Each row of a before or after table is a point. One or more steps were done to the points. Then noise was added and the rows were shuffled. The steps act on columns, c1 being the first. What was done? A step turns or swaps two columns, mirrors them in a line or flattens them onto one, adds a multiple of one to another, or multiplies or shifts one. Angles are multiples of 10 degrees, from the lower column toward the higher: turns from -170 to 170, lines from 10 to 170 but not 90. Use the fewest steps. Two steps may share a column if one is a turn and the other turns, adds or multiplies; they go together, in the order done. Otherwise the lowest column goes first.

Before:
[[ 38  17 -39]
 [-42   7  19]
 [ 35  17 -17]
 [ -4   9   7]
 [ 15 -32  12]
 [ 19  13 -28]
 [ 25  15  21]
 [-41   5   6]]
After, 8 rows:
[[-11 -95  13]
 [-22  27 -42]
 [ 39  51  41]
 [ -8  25  -5]
 [ -8  15 -43]
 [-19  47  21]
 [ 19  51  34]
 [ 28  39  20]]
Steps: turn c1 and c3 by 90 degrees; multiply c2 by 3

Before (14 x 6):
[[ -9  55 -31  -5 -59 -29]
 [-48 -14 -11  22 -16 -53]
 [-34  57   4  -3  21 -27]
 [ 15  -6  43 -25 -52  21]
 [ 12  56  13  -3  20   7]
 [-19  52 -29 -30 -61  -6]
 [  6   3 -34 -28  19 -50]
 [-49   0 -35 -10  17  12]
 [-21  -8  -1  14 -13  31]
 [-59  -5 -35  30   8 -12]
 [  3  16  14  30  12  -1]
 [-24  47  46   8 -22   1]
 [  7 -26 -15  38   0  10]
 [  4   2  41  24  17  -2]]
After:
[[-12  47  46   5 -20  -5]
 [ -7   1  41  12  17 -24]
 [-64  -6 -32  -1   8 -38]
 [ -5  -1 -37 -90  12  12]
 [  3  60  15   9  18   9]
 [ 39  -5  43  17 -51  29]
 [ 20  52 -32 -49 -63  -6]
 [-41  59   1 -43  19  -8]
 [-13 -10  -3  58 -16  -7]
 [  7  50 -25 -29 -64  32]
 [-58  -1 -33  12  16  16]
 [-39 -16 -12 -67 -15 -42]
 [  8 -29 -15  34  -2 -33]
 [ -6  16  19  16  14 -33]]
Steps: add -0.5 times c5 to c1; turn c4 and c6 by -70 degrees; multiply c4 by 1.6

Before, 10 rows:
[[ -5  11 -52   4  25  -2   5  13 -12]
 [  2  19  23 -11 -13  34  -8 -20  14]
 [ -3  62  28  28   1   3  52 -19 -33]
 [ -7 -10 -20  25 -54  16  21 -27  27]
 [ 40 -19 -55  22  -6  -3  -6 -20  -7]
 [-26 -33  18  32  -2 -20  -8  -2  13]
 [-27  -2 -28 -18  32  -6 -26 -39 -16]
 [-18 -51  -2  10 -24  14   3  -7 -14]
 [-32 -31  55 -17   6 -18  36 -15  16]
 [-28  26 -11 -22  35 -95   2  29 -69]]
After:
[[-26 -14 -10  31  -2 -28 -50  -9 -15]
 [ 41  -6 -29  20  -5  49 -49  15  -8]
 [ -7  10   2  30 -54  20 -21  -2 -37]
 [-32  20 -16 -15  32  27 -64  24 -16]
 [-16 -29  12  12 -18   9 -38  15   3]
 [-34 -12   9 -16   5 -53  -6  -2 -22]
 [  6  39  42 -11 -15  -7 -50   1 -26]
 [-10  30 -29   1  29  45 -36  -2  18]
 [ -5  85  16  24  -1 -26  12  24   3]
 [-31  49 -86 -23  35 -42 -34  20  65]]
Steps: shift c2 by 20; turn c3 and c6 by -60 degrees; shift c7 by -40; turn c8 and c9 by 130 degrees; multiply c8 by 0.7

Before (14 x 11):
[[-27  16 -15 -31 -30   4  -1  -1 -12 -44 -51]
 [-13 -43  21  45   4 -32  15  18  -6 -20  24]
 [ 14 -11  58 -29 -32 -12  40 -19  19  31 -21]
 [-19  12  11   2 -12  24  -7 -45  -6 -35  -1]
 [ 16  19  52 -24  55  17   1 -10 -23  22 -15]
 [ -7  26 -28  -3 -41  16   6 -14  48 -57 -16]
 [-27  21 -11  41   3  -8 -23  21  40 -57 -20]
 [-15  27  -7 -25 -12  12  28   0  19 -54 -45]
 [ 30 -18  11 -15  35 -42  19  -7 -20  55  30]
 [ 74  13  53  -9  21  12  -1  16 -47  -2   8]
 [  0  19  -5  18 -18 -24  11 -44  10 -38 -56]
 [ 10 -44  28  -8  10 -60 -40   7  13  10  12]
 [ 26 -62  31 -23  55 -42   9 -20   7  -3  13]
 [ 25  33  68 -55  25 -39  22 -17 -27   4  17]]
After:
[[ 37 -24 -34  -7  17  63 -86  13   5   7   5]
 [  7 -32 -23 -21  53  36  -4  28  37  49 -13]
 [-28  17 -73 -48  71  28   0  16  37   2 -23]
 [-15   7 -53 -30  74 -21  21 -15  16  22 -11]
 [ 41 -50 -36 -29  78  41 -13  11  15  -6 -20]
 [-19  24   5 -27  11 -10  28 -44 -24 -54   1]
 [-10  25  19  41 -36  14 -39 -23 -35 -61  27]
 [-14  12   3  13 -39  25  -6 -51   1 -42 -44]
 [ -1  24  20 -23  -4  -4   0 -51   7 -40   2]
 [ -3  20  -4   0 -13 -18  12   5  -4 -38 -37]
 [-34 -41 -75 -12  33 -26  18   8  29  -6  13]
 [ 46  -3 -16  44 -35  30 -17  24  13 -18  25]
 [ 14   3 -60 -20  -6  15  23 -17 -18  28 -16]
 [-27   6  35  -6 -41   1  11 -15 -48 -58 -12]]
Steps: turn c1 and c3 by -160 degrees; turn c1 and c2 by 60 degrees; add -1 times c4 to c5; turn c6 and c9 by -160 degrees; add -0.7 times c6 to c7; swap c8 and c11

Before, 8 rows:
[[ 26  12   8 -23 -26  -3 -47  21   1 -62 -26  26  12  25]
 [-26  17 -15   3  -2  26  31  31  12 -32 -10  51  -4 -10]
 [-10  -7   6 -22  37  37  37 -60 -27   1  -2  54 -38 -95]
 [ 15   3  -5  -1  16 -13 -28 -28  12 -49  14 -36  33  -5]
 [  9  -1   6 -28  14  18  33  17   5 -64  17 -20  10   0]
 [-21  -4  12   1  12  34  35 -11 -33 -53   6 -51  -3  -2]
 [  4  -9   9  23   5 -54  15  23   3 -30   4  54   0  25]
 [  2  21   5  -1   0  27  18  22  11 -40  12  41  -5  48]]
After (8 x 14):
[[ 35  -9 -14 -19  38  37 -16 -60 -27  -1  -2  -1 -10 -95]
 [ 12  30   5   1  -1  26 -11  21  12 -40  12   3   0  48]
 [ 39  12 -16   4   0  28  -1  27  11 -30  -7   3  -4 -11]
 [ 10  -7   5  25   5 -54 -15  22   2 -31   4  -2   2  27]
 [ 21  12  -1 -25  14  16 -27  18   3 -64  16  -3   7   1]
 [-29  14 -14  -5  17  -8   3 -26   8 -49  13   2  10  -7]
 [-53  -7  20 -22 -26  -4  14  22  -2 -62 -27  -1   4  25]
 [ 43   1   7  -1  14  35  -5 -11 -33 -56   6   0  -2   1]]
Steps: turn c1 and c7 by -130 degrees; add 0.7 times c11 to c2; add -0.5 times c5 to c3; multiply c12 by 0; multiply c13 by 0.4

Before (11 x 20):
[[-16 -13 -18   2  39   0  -2  10  22  13  -9  -7  22  10  28 -25  -6   5
   15  -8]
 [ 24  14   5  15 -18  -8  -7   7  -3 -16   8   6 -10 -22   9  -8  19   6
   28  15]
 [-11   6  16   6  15 -25 -20  -4 -14 -36  22  28 -11  14  21  15  22  10
    7  14]
 [  1   8  13   0  -8 -24 -28 -11  -6 -21  24  20  19 -13  34  15  -1  -7
   19  12]
 [-20   1  34   0   1  -8 -25  12 -20  -9  26  24   0  -5  36  12  26   2
    2  32]
 [ 13  -8   1   9 -13   3  -1 -24  -1   8  -6 -22  -6  -3   1 -17  10   4
    4 -10]
 [ -4  -1 -11   1  21  27  -4   4  17  -7 -15   6  19   5   8 -27  -1  -5
  -16 -14]
 [ 32   6   0  14   3   9   0 -22 -18  13  -3   5   8 -17 -14  -1  11   0
   30   6]
 [ -2   7 -20  27   9  25  15 -17  21  16 -11 -13 -10  -6  -4  -6 -13 -12
    7  -8]
 [-10  -7   7  13  25  10  14  15  12  17 -32   0   1   9   4 -28 -26  -5
   -9 -35]
 [ -6  -1  -8   8   4  18  20  -7  -7   2   6 -15   8 -20 -15 -27  -8   4
   19 -19]]
After:
[[-17 -15 -15   1  24  -6  -2  11   9   3  -9  -2  12  10  28   4  21 -31
   23 -35]
 [-10   5  18   8  17 -27 -19  -5  -5 -19  22  10 -24  13  23  44  -3  -8
  -12  85]
 [ -5   0 -10   7   5   8  21  -5 -24  -9   7  -7   8 -18 -13   3   4  -3
   14 -39]
 [ -6   2 -12  -1   8  32  -3   5  15 -15 -14   3   6   5   7   2  17 -21
   10 -16]
 [ 22  12   5  14  -6 -20  -7  10 -14   0  10   3 -20 -23   8  24  -6  18
   15  53]
 [  2   7  13  -1 -10 -31 -28  -9  -6 -10  22   9   6 -13  34  45  17   3
   -1  54]
 [ -8  -6   6  14   6  12  14  17  10  -9 -33   1  28  10   5   2 -10 -23
    6 -94]
 [-20  -1  34   3   1  -8 -25  12 -13  16  26  11 -24  -6  38  43   8  -1
  -18  75]
 [ -1   8 -21  26  -6  19  12 -17   7   5 -11  -5   8  -8  -5  25 -15 -13
   25 -43]
 [ 32   8  -3  17   2  -5   2 -21 -34  15  -4   2  -7 -16 -15  31  12  -2
   14 -10]
 [ 11  -9   1  10  -6  -1   0 -23   0  -1  -6 -10 -13   0  -2  13  -3  14
    4 -33]]
Steps: turn c5 and c18 by -60 degrees; turn c6 and c19 by 30 degrees; turn c9 and c19 by 40 degrees; turn c10 and c20 by -40 degrees; multiply c20 by 2.5; multiply c12 by 0.4; turn c13 and c17 by 70 degrees; shift c16 by 30
